Each row is a point. A path goes straight from each point to the next, and from the last back to the first. The post is the endless flat space through its rows: a point in 2 columns, a line in 3, a plane in 4, and so on, so that a path can go around it. Count how often the path circles the post. Going back the other way cancels.
(in the rows, 128 means zero)

Post (1 x 2):
[[121 129]]
Path (26 x 2):
[[ 42 127]
 [ 91 168]
 [149 149]
 [169  75]
 [113  94]
 [ 77 140]
 [128 201]
 [174 158]
 [128 189]
 [ 98 143]
 [ 98 100]
 [155  99]
 [148 153]
 [ 98 185]
 [ 85 136]
 [124  93]
 [146 120]
 [143 186]
 [ 98 205]
 [166 148]
 [140  67]
 [ 88 112]
 [ 87 163]
 [139 192]
 [161 120]
 [128  76]]
Times around: 1

Post (8 x 9):
[[152  68 132  57 140 134 130 119  66]
 [149  68 172  90 126 154  98 142 132]
 [ 84  85 189  72 149 145 136 153 160]
 [ 91 159 107 184  74 115 118 139 103]
 [107 197  82 173  82 137 143  89 116]
 [113 198 126 161 128 111 120 119  97]
 [132 171 130 159  88 103 161 141 144]
 [126 130 152  71 118 153 132 159 157]]
Path (27 x 9):
[[135 125  99  72  64  97 109 151  30]
 [ 42 135 121 132 129 110 118 105 123]
 [117 190  86 185 156 126 121 112 125]
 [105 205 161  58 189 144 167 151 157]
 [103 138 131 157 155 125 194 142 158]
 [108 151 173 204 133  93 141 191 103]
 [149 116 180 122  75 142 118 138 160]
 [ 37 136  89  82  71 103 100 155  81]
 [211 139  57 104  71 153 145 126 157]
 [146 133  69 119 116 121 175 155  76]
 [128 151 135 166 127 151 157 177 194]
 [169 154 110  88 160 176 121 165 111]
 [139 114 193  61 137 192 142  99 163]
 [ 82 177 140 100  50 130 159 120 147]
 [ 93 111 130  84 118 129  82 135 101]
 [ 80 166  89 134 157 142 151 135 119]
 [105 220  83 122  89 146 216 114 171]
 [180 130 148 176  64  93 105 142  75]
 [116 148 169 137 126 158 106 172 133]
 [163 124  44 144 118 173 112  69  42]
 [136 175  89 124 152 165 137 133  94]
 [ 80 157 137 137 112 149 163 116  87]
 [194  55 152  81  23 106 175 141 122]
 [ 75 175  72 139  81 107 146  98  93]
 [133 171  86  63 134 124 173 141 141]
 [141 177  73 121 180 177 103  84  50]
 [ 88 168 138 126 117 189 105 109 102]]
Times around: 4

Post (17 x 18):
[[151 149 144 141  97 148 159 161 146 111 178 162 166 173  91 119  69 122]
 [118 138 151 126 116  99 129 121 113  97  60 106 126 112 162  76 116 164]
 [138 122  90 115  98 146 161  90 170  53 120 134 126 106 144 111 114 129]
 [ 92  75 129 111 124  89  98 127  84 120 179 110 128  69 128 109 125 198]
 [165 115 120 107 127 191 145 127 125 118 148 100  95 120 174 133 125  84]
 [ 79 154 148 130 132 111 158 140 176 120 117 117 102 107 127 127 141 161]
 [111 138 132 171  90 189 111 132 166 140 119 153 185 160 117  94 125 132]
 [144 154 189 157  93 115  89  81 154 162 134 145 181  85 172 155  65 133]
 [171 127 108 117 139 170 174 137 114 117 175 167 141 181 116 175 155 141]
 [170  86  99 100 145 129 221 151 155 111 130 123 108 186 150 116 150 156]
 [139 169 177 157 133 125 127 122 132 182 147 121 174  55 152 107 127 122]
 [127 208 148 143 156 145  69 149 189 115 145  71 127 101 135 132 143 151]
 [150  62 122 122 113  97  91 125  81 123 137 158  88  81 137 129 117 163]
 [176 173 134 115  77  72  95  98 106 123 139 101 111 121 186 146 111 127]
 [110 193 128 138 162 160  96 154 127 158 190 157 102 114 139 133 132 193]
 [110 120 137  73 135 133 129 132 146 135  93 112 114 117 119  70 151 172]
 [108 124  71 114 155 101 126 152 124 111 127 128 142 133 125 133  72 130]]
Path (24 x 18):
[[108 136 205 173 111  76 149 115  98 146 158 127 163  86 167  96 175 144]
 [157 155  59  68 159 194 148 120 166 172 135 124 118 198 146 136 170 112]
 [146 170 122  95 100 162 166  97 111 128 192  96 145  96 134 128 174 157]
 [114 145 128  90 117 141 133 112 101  98 157 105 159 115 173 249 109 135]
 [137  98 143  83 136 102 156 167 111 181 148 166  93 133 173 114 112 109]
 [ 93 100  80 112 142 154  64  68 123  93 137 140 117 104 143 141  82 155]
 [149 106 157 147  68  71 119 105  99 163 157 103 226  90 110 116  90 126]
 [156 172 139 102 138 143 140 142 196 119  16 129 119 140 174 120 103 145]
 [ 84  71 216 182 107  72 178 184 202 155 119 103 139 108 170 109  86 112]
 [121  90 171 115 112 144  50  63 139  49 144  99 163  55 140 104 125 173]
 [155 161 141 162 111 102 124 108 142  87 171  86 173 138 144 130 105 175]
 [107 202 154 115 184 110 116 124 154 120 171 109 136  92 116 167 102 185]
 [214 168 127  44 115 105 191 117 159 108 143  79 122 154 173 136  90 111]
 [131  98  97 116 159 155 116 151 137 110 208 126 178 128 116 152 125 152]
 [130 110 127 165 152 143 139 170 132 145 173 147 105 138 152 138 118 123]
 [181 136 136 134  96 109 192 122 103  75 161 156 126 141 128 117  89 146]
 [144 174 160 161  77 168 119 135 177 115 118  88 157  76 119  59  80  86]
 [ 92 144 114 112 147 204 127 131 117  95  56  99 143 111 170 113 164 102]
 [ 66 161 174 128  79 104  88 139  93 105 102 148 150  87 109  31 145 178]
 [104 146 111  44 160 114  87 146 108 149 145 102 102  70  95  50 112 142]
 [182 102 134 183 141 146 128 118 151 117 168 128 141 141 118 185  99 169]
 [140 145 122 186 139 169 179 187 209 147 148 129 129 152 131 154 178 162]
 [107 196 196 117 126 100  84 127 139 174 147 100 192  78 128 147  98 112]
 [175 154 153 130 153 141 124  90 175  98 170 121 188 110 142 105  45 115]]
Times around: 5

Post (17 x 18):
[[120 116  81 179 122 112 119 157 129 129 144 130  88 188 160 124  76 139]
 [104 110 155 122 106 164 126 145 124 124 141 162 138 113  89  93 151 108]
 [122 150 137 192 127 134 160 175  99 121 139 113 101 141 169 135  89 174]
 [104 206  81 166  86  96 180 136 129 105 119 139  88 131 171 134  89 160]
 [112 145  48 160 158 140 180 133 140 149 102 141 103 116 108 135 135 146]
 [ 68 111 114 106 124 103 142 121 109 174 152 127 109  99 116 129 104 166]
 [169  93 153 192 141 147 132 127 126  94 123  89  97 146 203 106 149 150]
 [144 112 132 126 128 144 103 150  86 136  97 136 138  79 121 117 132  88]
 [143 116 141 116 144 198 120 117 123  86 132 100 158 101 110 123 129  72]
 [189  96 151 172  90 194 113 103  90 111 142 107 123 156 183 158 114 130]
 [ 84 144  78 135 112 114 172 146 176 144  90 151 121 111 160 146 102 185]
 [168 126 140  67 136 152 147 124 123 152 147 159 156  95 119 112 141  91]
 [138  81 125 109 167 167 125 137  88  96 151 162 103  98 143 127 152  96]
 [ 88 117 153  79 114 145 108 166 148 170 148 118 120  76 106 151 157  83]
 [117 135 178 177 137 156 106  98 121 127 121 142 138 139 181 149 129  85]
 [ 72 121  78 166 116  96 199 168 148 134 160 147 142 108 139 125 111 149]
 [126 154  82 176 152  97 153 146 103  83 101 120 130 171 145 145 143 194]]
Path (23 x 18):
[[100 143 143 142 167 145  59 131  33 155  95  76 115 162  97 135  89 134]
 [ 80 119 167 190 102 163 182  83 132 141 137 129 116 136 244 168  47 149]
 [120 158 120 171 107 123 179 141 125  57 120 144  92 107 146 138 106 105]
 [170  86 141 129 174 163 155 116 155 108 179 137  81 125 186 124 155 170]
 [172 104 136  66 127 152  98 110 109 134 177 110 105 128 125  56 124 174]
 [115 121 141 160 118 109 141 118 125 182 133  99 134 144 212 111 138 129]
 [129 102  98 134 176 154 146 140 118 131 111 134  74 126 180 124 150 135]
 [140 102 111 190 124 170 152 145 125 136 169 143 116 137 194 113  94 130]
 [153 126 114  84 167 144 158 133  94 203 186 249 116  92 134 144 126  81]
 [ 76 119 186 128 106 113 120 130 100 117 178 163 112 109 121 118 137 132]
 [149 131 182  92  80 123 100 124  29  86  67 171 136  82 145 117 126 147]
 [221 133  89 130 182 187 161 188  38 143 107 129  59 116 122 111 134  94]
 [ 82 110 102 194  52 153 149 205 111 142 145  98  92 137 148 121 142 165]
 [107  99 137 163 133 107 155 129 152  98 107 190 168  93 227 133 142 170]
 [ 63 101 137 119 146 109 143 100 153 145 216 225 147 151  85 116 175 122]
 [107 170 109 157 140 175 156 103 125 100  82 114 106  93 146 182  94 120]
 [180  75 105 144  82 113 166 137 167 154  99 147 210 200 154 139 141 156]
 [153 154  42  52 154 153 103  75  97 138  86  96 132 126 136 114  72 108]
 [ 88  97  53 188 123 125 117 137 139 119 105 142 128  99 153 130 181 149]
 [140 208  91 155  99 185 117 145 128 134  70 155 120  87  31 107 145 136]
 [ 64 134 147 147  79  74 154 108 166  90 175 166 158 103 150 107 128  76]
 [120 157 103 186 156  53  89 104  91 110  73 139 125 144 153 126 180 154]
 [172 138  63 134 100 164 102 178 137 169 108 131  81 119 103  71  85  85]]
Times around: 1

Post (17 x 18):
[[148  76 136  77 112 158 171  92 120  96 141 121 135 171  75 249 126 141]
 [145 144 136 117 127 113 136  99 134 143 108 138 119 131 143 120 120 114]
 [155 113 101 106 108 103 123 125 114 129 112 167 130 144  98 134 126 121]
 [167 118 138  96 131 115 127 122 119  99 138 130 122 141 146  96 119 148]
 [154 112 123 119 157 134 124  96 119 128 127 150 127 104 121 140 108 134]
 [118 115 143 132 103 112 122 128 119 159  94 164 174 134 141 101 132 153]
 [112 103 145 150 161 111 142 104 194 108 105 105 142 134 102 137 117 131]
 [156 112 120 118 137 142 150 123 153 104 147 101 161 149 116 162 113 106]
 [164 123 114 107  98 111 103 138  86 108 111  69  92  94 132 103 156 156]
 [126 156 115 108 119  95  97 129 108 144  98 125 125 125 127 130 104 179]
 [129  94 135 119 116 148 162 158 159 147 111 136 115 132 177  99 132 105]
 [136 130 168 107 138 121 110 127  84 151 100 132 111 134 101 158 108 161]
 [142 162 133 102  96 115  91 120 181 136  85 121 188 123  60 134  96 159]
 [159 118  97 124  95 164 120 130 158 151 104  90 124 175 167 114 127 107]
 [182 105  93  93 124 108 148 106 149 142 164 102 156 172 115 140 116 136]
 [162 104 148 124  72 143 154 123 132 115 150 138 111 149 138 143 150 147]
 [125 109 128 125 130 117 114 111 127 134 124 117 112 110 138  98 102 116]]
Path (27 x 18):
[[148 102  83 140  78 103 169 141 146 156 123 161 138 150 133 117 153 131]
 [191  68 124  87 122 148 136 120 130 121 120  94 144 153 134 145 127 147]
 [135 145 119 114 119  89 120  85 169 156 114 137  73 120 135 180 132 163]
 [183  72 146  97 136  91 150 103 137  73 161 131  94 152 130 125 110 141]
 [ 94 139 121 134 127  59  94 108 153 182  64  51 162 165 143 110 122 195]
 [ 99 114 160 121 102  97 158  82 134 141 104 124 134 160 149 172 180 108]
 [180 112 125  75 107 126  86 141 154 108 151  97 179 139  93 115  86 168]
 [122  79 141 147  89 112 110  92 155 113 143 122 160 155 150 150 113 122]
 [121  65 121  75 131 143 114 140  89 175 137 134 170 132 144 123 124 208]
 [167 167 151  89 107 137 135 102 129 127 117 123 166 143  91 138 122 136]
 [175  99 160  84 125 182 145 166 160  88 120 124 130 176 128 134 101 156]
 [151 130 132  99  61 134 171 106 133 159 118 132 106 138  91 152 128 139]
 [147 104 127 113 122 147 140 140  99 130 122  92 130  88 112 101 139 158]
 [133 112 121 109 120 152 154 143 130 143 124 114 188  88 150 149 110 161]
 [142 135  93 136 119 125 145  66 157  60  99  87 144 166 121 175 114 118]
 [175 137  79  99  91 155  86  86  85 131  98 170 160 116  28 164 132 178]
 [124  86  96 106 145 120 148  78 161 117  89 168 132 130  90 114  98 100]
 [159 102 151 116 137 122 136 105 102 102 128  98 133 117 141 129 132 153]
 [143  88 116 138  75  91 128 126 196 145 133 133 129 144 158  72 144 161]
 [134 134 148 100 111 113 120 113 125 170 166 109 182 125 147 144 119 135]
 [191  99 139 129  92 139 110 129 140  82  94 121 134 115 133 134 163 136]
 [168 128 105 108 141  78 130 122  75 127 128 131 122 157 143 125 102 147]
 [185 145  79 135  90 112 107 158 127 127  68 116  86 141  84 120 149 118]
 [150  64  98 103  66  93 195 137 137 114 150 145 174 138 126 165 166 151]
 [141 124 134 109 126 121 107 145  98 119 114 182  74 128 147 167 105  91]
 [127 124 172 132 153 139 104 101  87 159 124 143 106 115 162 124 108 170]
 [104 123 110  78  93 146 131 136  93 130  80 161 112 129 104 164 123 159]]
Times around: 2

Post (17 x 18):
[[ 95  50 145 127 142 128 126 103 129  58 176 172 126  99 126 153  98 158]
 [ 62  57 181 131  92 151 120 106 126 130 179 132 128 102 112 139 154 136]
 [ 62  73 165 137 130 136 111 113  93 114 180 147 161  97 117  81  75 133]
 [103 116 179 153 138 117 119  69 134  86 130 133 161 145  99 137 108 156]
 [122 170 133 169 132 115  83  74 109 156 171 169 121 161 146 161 158 172]
 [153 136 134 146 148 181  85 125 155 150 164 112  95 163 200 151 172 188]
 [156  94 166  80 226  86 138 137 172 142 130 111 141 159  96 107 139  90]
 [102  93 171 135 164  86 128 125  64  70 142 124 170 124 127 154 134 115]
 [177  87 148 103 171  71 201 142 140  86 122 120 140 118 103  19 161  78]
 [160 123 136  52 157  85 183 206 176 101 139  89 147 157  90  50 130 103]
 [ 65 122 173 116 161 139  86  73 127  71 157 151 134  90 110 122 153 108]
 [ 91 155 143 139 147 109 123 101 159 140 149  97 107 144 172 161 131 112]
 [165 143 111  94 102 130  69  94 137 135 136 112 125 159 179 139 161 119]
 [102 140 149 109 126 196 126 131 138 118 110 154  91 167 139 157 144  79]
 [107 146 111 150 148 119  59 121 139 184  92 135 117 136 159 182 158 162]
 [136 102 167 135 126 138 137  75  82 100 156 133 127  61  86 160  84 143]
 [143 193 120  87 162 131 137  93 112 173 106 124 142 164 181 163 170 159]]
Path (29 x 18):
[[ 87  13 138  58 129 131 105 105 149 102 183 142 137 132 125 108 210 115]
 [ 55  68 172 109 149 100  95 143 128 217 144 116 129 178  98 128 130 151]
 [189 111 144 112 128 121 116 105 139 131  98 132 127 184 120 190  80 141]
 [119 142 134 144 125 111 120 145 126  93  96 113 100  71 126 155 144 152]
 [ 95 142 186 150  97 106 179 105  63 140 142 121 136  88 103 204 136 139]
 [162  80 175 157 127 131 142  65 139 128 171 108 154  68  69 146 123 179]
 [101  12 173 106 178 214 122 140 193 140 153 151  88 149 100 121 170 109]
 [157 119 157  75 133 168 123  14 149 160 191 130 111 114 104 112 127 168]
 [ 81  91 216  74 117 150 110  45 122 132 143 148 117 141 114 155 153 104]
 [ 91 170 142 159 129 139  64  15 165 137 193 199 138 143 149  60  61 158]
 [122 150 152 135 159 106 138  93  95 128  82 106 227 157 160  78  78 132]
 [209 135 148 115  70 104 114  30 147 127 181 141 102  96 123 128 183 146]
 [144 107 177 160 139 107 105  60  63  54 203 153 143 148 145  93 105 132]
 [182 171 149  97 125 138 107  49  80 119 120 118 139 155 104 107 188 142]
 [150  99 141 104 130 127  41  91 149 121 163 114  98  85  82 164 178  77]
 [197 111 145 115 167 142 143  50  99 128 144 137 161 121  92 121 123 210]
 [ 86 111  88  73 190 148  77 138 133  93 135 175 119 109 179  22 170 163]
 [214 101  96 182 123  62  71 136 109  57 152 144  66 125 189 177 152 120]
 [ 68  70 154 174  59 147  95  50 156  80 193 153 116 107 124 104 161 222]
 [139  78 129  93 170 140 119 106 107 111 160  75 120 130 138 110  88 124]
 [106 126 223  55 147 170 171  93 145  99 104  85 122 156  74 155  98 116]
 [ 37  69 165 164 172 111  94 133 103 171 111 131 157  99 176 155 113 177]
 [ 40 152 162 158 173  54 113 112 131 206 186 137 195  60  98  36  84 180]
 [ 91 101 188 101 170 166 150  57 129  80 142 143 157 101  75 133 115 121]
 [126 175 107 128 163 145 124  57 149  94 130 197 104 141 123  79 167 153]
 [156  93  77 151 117 102  74 155  89  92 142 141  90 112 213  97 179 123]
 [ 94 119 171 176 119  87  57 107 156 132 119 144  95 156 123 149 168 101]
 [126 132 164 180  48 178  73 136 148 146 204 157  84 122 124 108 161 116]
 [128 113 147 196 178 158  95  45 100  80 228 191 122 105 148 127  80 151]]
Times around: 3

Post (17 x 18):
[[ 78 144 108 125 138 137 125 118 127 143 163 117 127 110 145 104 151 141]
 [168 140 129 126 137 139 148 150 161 112 133 113 129 102 144 121 129 144]
 [ 97 151 215 132 109 126 138 142  81  68 141 107 159 138  99 164 132 191]
 [149  67 144  82 107  94 119  97 132 133 124 116 121 112 136  76 138  91]
 [110 119 134 122 124 104 141  95 106 196 123 134 165 154 143 147 156 100]
 [114 126 125 114 121 120  99 137 147 113 135 142 124 162 146 127 114 132]
 [141 136 118 142 118 136 141 126 141  95 130 128 128  89 131 136 149 123]
 [121 157  96 177 101  91 155  85 127 171 148 128 102 180 160 104 134 140]
 [135  83 120  97 177  61 131 127  99 114 138 105  99 159 122 152  92 121]
 [131 126 124  75 121 139 150 106 100 138 114 128 121 116 159  98 150 118]
 [109 154 124 130 131 175 136 107 127 122 122 112  99 123 156 125 112 130]
 [105 131 137 158 146 128 147 105 106 118 131 140 103 122 176 130 117 147]
 [124 122 126 108 130 118 169 106 157 138 105 135 109 108 125 104 104 150]
 [137 125 112 115 148 144 122  90 144 118 118 123 130 135 149 107 126 133]
 [135 107 113 161 135 144 148 162 129 163 128 111 139 101 101 153 152 157]
 [107 107 121 128 151 124 140 139 132 112 123 131 139 132 127 106 115 101]
 [104 126 111 121 132 142 146 114 167 121 128 114 112 132 159 110 147 125]]
Path (24 x 18):
[[147 109 144 102 106 133 129 108 159 147 122 153 116 141 139  96 147 120]
 [117 104 154 133 107  96 104 121 120  88 174 160 126 105 156 129 104 179]
 [121 105 149  86 146  91 149 103 210  95 107 130 130 141 153 110  97 140]
 [203  71 122 144 157  90 112 161 116 122 135 101 119  90 156  70 123  96]
 [133 107 178 131 128 103 153 127 122 123 123 149 124  85 167 130 165  93]
 [170 102 151  85  89 146 123 129 129 185 148 137 131 131 148 121 131 171]
 [113  97 135 125 123 118 124 184  74 121 155 101 138 104 125  62  82 108]
 [118 125 112 177 101 158 168 149 208 139 121 116 150 119 140 141 167 123]
 [110  86 102 165 100 144 134 136 113  66 139 146 113 161 114  89 135  91]
 [ 98  89 178 131 165  72 114  83  80 120 127 170 129 157 167 100 108 123]
 [141 132 135  94 156 116 116 103 145 100 122 126 104  96 115 115 135 144]
 [140 145 121  98 109 122 143 121 150  99 163 139  94 113 145 124 163 131]
 [132  96 120  83 154 109 147 126 144 124 131 139 129 154 152 114  94 156]
 [117  84 110  93 150 135 138 117 133 158  90 104 193 128 113 102 132  59]
 [104 150 145 102  95 131 131 118 150 104 118 101 111 174 139 142 142 110]
 [127 104 120  51 134 138 153  92 153 196  95 127 123 153 147 143 167 115]
 [106  94 154 129 136 152 121 143 195 102 156 138 119  63 173 128 130 143]
 [132  90 136 148 116 120 118 145  78 115 133 123 112 120 139 130  84 140]
 [118 138 176 130 115 130 144  98 180 137  94  95 134 127 146 114 117 137]
 [101  91 141 142 113 111 105 197 176 150 129 176 156 145 121 102 124 112]
 [143 126 181 134 114 107 107 112 105 135 135 144 156  96 127  98 119  83]
 [130  88  64 110 157 113 143 105 113 166 105 127 137 132 116  72 134 105]
 [145   7 115 104 183  66 111 133  78 148 143 110 186  95 120 124 138  77]
 [ 90 117 140 122 101 110  91 130  95 134 178 171 162 145 119 118 122 134]]
Times around: 2

Post (17 x 18):
[[133 114 110 161 163  92 114  70 146 124 110  93 126 153 103 166  99 160]
 [123 102 159 115 163  98 156 114 184 129  95 115 139 170  94 162 178  69]
 [100  62  94 187 121 192 127 131 149 107 151 131 159 115 119 128  61 128]
 [176 102 137 128 147  96 187  93 120 118 107 108 118  91 118  95 171 162]
 [102  68 146 118 105 160 121 112 128  49 158 141  73 175 166  52 129 121]
 [122 159  60 108 132 160  39 144 157 144  84 166 169 121 115 121 116 113]
 [112 147 113 113 160  79 155 100 195 151 150 106 104 128  96 142 146 128]
 [119 183  82 137 122 191 109 129 161  95 104 198 137 151  45 142 191  73]
 [ 81 117  74 159 160 118 164  85 160 106 119 112 161 184 102 112 137 166]
 [189  68 140 195 184 176 120  98 144 148 109 121 136 137  95 134 165  98]
 [ 99  79 122 116 141 182  54  90 123 165  90 139 151 145 163 160  95 157]
 [102 103 132 147 163 127 141 137  60  56 158  64  92 102 169 164 196 182]
 [123  86 100 145  96 123  82 143 110 154 138 116 132 129 148 118  96 183]
 [157 118 140 159 115 165 107 138 117 117  92 102 119 126 149 103 123 207]
 [ 88  92  60 123 119 151 124 125 145 158  73 133 107 153 120 125  67 131]
 [148 164  76 134 155 146 105 134 129 159 137 158 141 163 104 103  87 136]
 [133 118  75 150 139 163 151  79 109 136 100  87 145 141 114 106 131 132]]
Path (23 x 18):
[[ 98 149 127 155 113 129 179  99 137 121 158 147 146 187  57 122 140 111]
 [127 180  32 171 213 116  53 173 118 126  77  26 157 154  69 207 121 115]
 [100  70 137  65  97 159  51 111 131  90 162 161  95  88 149  99  80  99]
 [121  88  87 120  83 183  39 112 172 202  70 125 104 227 104 164 133  76]
 [ 77  73  77 103  68 235 169  68 210 199  41 204 137 170 116  88 143 126]
 [ 73 119  55 152 127 184 126 113 146 121 147 160 196 150 133  97 150 179]
 [ 73 184 123 113 149 156 186 157 115 137  68 147 124 218 146 124 143 180]
 [ 95 147 149 186 165 110 173 123 135  72 171  57  48 152 102 142 143 193]
 [ 91 109  78 171 115 185 126  98 142  90 146 174 134 145  19 173  97 113]
 [110 157  64  83  86  95  73 152 171 133 126 162 171 158 127 102 108 159]
 [172 180 132 175 110  99 158  94  85 111 195 185 132 166  86 162 190 143]
 [105 114  97 201 178 122  95  94 175  80  96  69 170 143 106 162 225 116]
 [124  59 156 169 155 153 110  94 161  53 159 113 130 114 159 147 169  91]
 [ 75 140  67 139 144  93 168 118 144 159  87 106 140 178 132  99 106 180]
 [131  88  74 181 207 201  93  58 122 121 131 153 165 155  79 107 127 104]
 [157 126 110 130 167  86 205  55 130 107 197  76  85  57  56 170 131 147]
 [145 105  51 137 124 152 137 108 177 195 169 109 106 164  95  66 172 140]
 [189 139 130 165 151 163 136 121 136 137 178 126 115 146 101 127 193  83]
 [140 112 113 113 168 114  84 145  75 142 149 187 115 106 154 149 143 115]
 [173 166 123 145 170  71 151  90  97 132 135  98 113  79  67 155 122 136]
 [155 137  70 125 113 118 138 111 138  64 113 140  97  86  35 147 185 106]
 [151  44 202  78  89 111  95 119 161 114  83 225 132 165 131 157 101 113]
 [103 173 113  98 174 132 129 107 195 135  58 175 129 161 123 135 168 117]]
Times around: 4

Post (17 x 18):
[[109 125 138  47  79 142 158 102  93 133 109 133 142 153 186  94  66 178]
 [ 64 106  39 158  90 113  96 178  70 129 162 116 144 149 179 111 141  84]
 [139  96 118  89 139 140 146 148  88 150 102 106 162 141 131  92 160 116]
 [145 117 132 140 122 120 112 120  95 130  79 162 161 131 136 121  88 108]
 [134 147  83 142 112 164 139 212  99 132 118 119 150  81 110 132 132  89]
 [108 131 148 112 152  89 180 110 116 116  78 155 161 135 114 109  72 162]
 [107  96 138 101 124 151 114  89  75 135 109 147 104  49 142 132 146 133]
 [137 116 125 133 132  77 139 124 156 147 100 114 104 138  94 131 144 107]
 [163 120 163 150 160  93 113 137 154 123  86 120  51  88 104  79 177 115]
 [115  82  88 101 131 125 164 104 136 134 148 117 122 154 149  80 106 116]
 [106  73 143 112 142  85  99 138  98 123 106 125  74 162 102 151 127 174]
 [ 53 112 136 145 157 123 109 162 159 153  82 101  97 123 117 158 113 103]
 [130 152  73  79 109 181 134  93  83 104 117 122 169 113 143  98 125 141]
 [129 119  72 156 141  93 155 155 111 151  84 143  69 172 120  72 148  69]
 [ 85 123  71 105 150 202 123 105 127 213 193 125 159 179 142  70 121  80]
 [104 119 142 169 131 121 156 154 118  67 110 164 123 131 139 165 156 177]
 [ 88  62 130 169 102 114 138 154 103 120 117 180  75 115  91  96 186 138]]
Path (26 x 18):
[[ 56  93 109 110 101 125 172 214 101 149 165 150  78  72 142 105 164 152]
 [102  61  90 155 156  87 112 158  45 104 133 177 166  72 163 143 101 118]
 [ 55 151  88 184 149  73  48 145 148 129 124 162 106 142 179 106 123  74]
 [125 145  81  64 132 162 110 137 106 135 100 100 152 193 152  60 128 169]
 [ 83  77  74 159 182 119 183 189  63 129  87 122 126 183 147 111 162 134]
 [ 42 132 129 104  88 226 154 130 168 214 143  94 124 127 103  61 124  78]
 [117  74 128  89 117  70  79  96  80  87  86 117  59 115  98 148 107 146]
 [135 146 132  75  99 151 126  78 158 157  98 161 165 202 151  81 113 130]
 [105 144  21 138 220 133  75  87 133 186  99  95 149 149 117 181 171  86]
 [110 100  85 166 170  43 115 173  86 146  90 103  71 182 132 143 135 142]
 [128 134  45 128 210 108  87 112  75 171  92 152 145 188 156 116 128 111]
 [ 96 119  77 119 142 143 163 147  78 153 108 230 159 144 115 105  92 122]
 [ 67 153 114 195 167 146  91 185 111 170 173 162 127 118 155  82  74 114]
 [147 134 145 137 127 180 140 106 141 202 121 128  95  97 158  48 140  71]
 [ 68  74  79 126 118  65 129 127  95 176  45 138 108 136  83 116  96 108]
 [ 87  73 121 113 127  75 137 117 152 178 111 154 120  98 131 149 102 117]
 [ 84 124  96 111  89 110 101 103 149 183 143 121 121 153 140 104 127  67]
 [115 122 208 127 124 137 180 223 128 136  60 123  99 102  29 171  93 128]
 [ 45 179  88 104 137 145 132 127 133 142 142 127 122 166 107 160 123 147]
 [146 144 113 102 126 159  89 147  92 197  44 168 125 121  97 128 142  92]
 [  7 113  44 116 167  99 177  93 121 146  95 128 185 141 164 100 106  87]
 [136 112 149 138 118 109  64 220  76 118 119 144 177  95  67 114 181 103]
 [131 126 165  82  92 148 170 124 179 121 118 154  94 148 111 126  62 110]
 [141 129  94 111  91 196  84 125 139 135 192 134 163  71 157 144 165  80]
 [157 121 105 142 128  48 116 227  85  75  66 134 109 154  72 117 121 193]
 [ 98 111  43 100 164  87 153 151  49 183 111  89 141 129 156  73 105 100]]
Times around: 1
